Each row of a before or after table is a point. The points were changed in one or more steps. Then noise was added and the rows were shuffled. The steps act on columns, c1 being the first. Write out the steps. A step turns or swaps two columns, mirrors them in a line or flattens them onto one, adds a multiple of one to another, or multiplies or shifts one. Angles are multiples of 10 degrees, from the lower column toward the higher: turns from -170 to 170, lines from 10 to 170 but not 90. Use the fewest steps. Two steps may share a column if one is a turn and the other turns, adds or multiplies; they go together, in the order done. Otherwise the lowest column goes first.

Before (11 x 3):
[[-18  20 -11]
 [-18  16 -24]
 [-30 -54 -16]
 [-18  51  56]
 [  5 -25 -67]
 [ 13   6  38]
 [-30  54  23]
 [ -9  50  17]
 [  5 -41 -56]
 [-33  -3 -58]
 [  3  -2  20]]
After (11 x 3):
[[-39  52  43]
 [-69 -54  -7]
 [ 15 -56 -37]
 [ 15 -66 -22]
 [-15  18  53]
 [ 23  42   6]
 [-60  21  50]
 [-61 -22 -55]
 [  2  17  -7]
 [-38 -22  11]
 [-41 -16  21]]
Steps: multiply c1 by 2; swap c2 and c3

Before (11 x 6):
[[-15  15  17   1   6  13]
 [  9   3 -10  14  14 -18]
 [  6  27 -22  30 -38   8]
 [  8 -11  -9   3  -2 -23]
 [  0 -10  -1  -7   7  -8]
 [  7 -16   0  17   8 -33]
 [  5   6 -22  34 -12  14]
 [  1  11 -30  19  -5 -17]
 [ 20  -8 -22  16   2 -24]
 [-10 -10 -10  12   7 -28]
 [ -9  27  21  10   2  18]]
After (11 x 6):
[[ -2  14  -5  11  34  13]
 [ -5 -16 -22  32 -31   5]
 [ -4   8 -21  17 -11  27]
 [ -2  29  -9  13  18   8]
 [  0  25  -9   1  -5   5]
 [ -2  26 -19  12   6  14]
 [ -3  35   2  14  19   1]
 [ -1 -28  25  12   5   4]
 [ -5 -19 -14  28 -94  24]
 [ -1 -18  19   3  16   1]
 [  3  11  -3  -7  17  -5]]
Steps: flatten c1 and c4 onto the line at 100 degrees; turn c2 and c6 by 120 degrees; turn c3 and c6 by -20 degrees; multiply c5 by 2.5

Before (8 x 8):
[[-22  -7   9   2 -43 -10 -28 -31]
 [-11 -14 -63  19  36  19  36  13]
 [ 32  -2 -19  38  33  51  37  31]
 [ -3  31 -49  54  16  29  46  42]
 [  3  31 -40 -22 -12 -22 -18   3]
 [-35  -9   1   6  -4  44 -18  24]
 [-24 -10   1   6  31  18  41  26]
 [-12 -26 -20   8 -34 -33 -20  22]]
After (8 x 8):
[[-27 -44  48  42   9 -28  89  35]
 [ -4  95  17 -24  -5  42  33   5]
 [-13  26  60  26   4  29  87  -6]
 [ 28  -4 -14  -5  -1   3  22 -26]
 [-42  46  58  53  12  10  96   3]
 [-23  33  -5   1   1  38  29  -6]
 [-30 -31  10  12   2 -13  91 -19]
 [-29 -59  27   5   1 -35  29 -32]]
Steps: turn c1 and c8 by 80 degrees; turn c3 and c6 by -140 degrees; add 1.5 times c6 to c2; flatten c4 and c5 onto the line at 10 degrees; shift c7 by 50
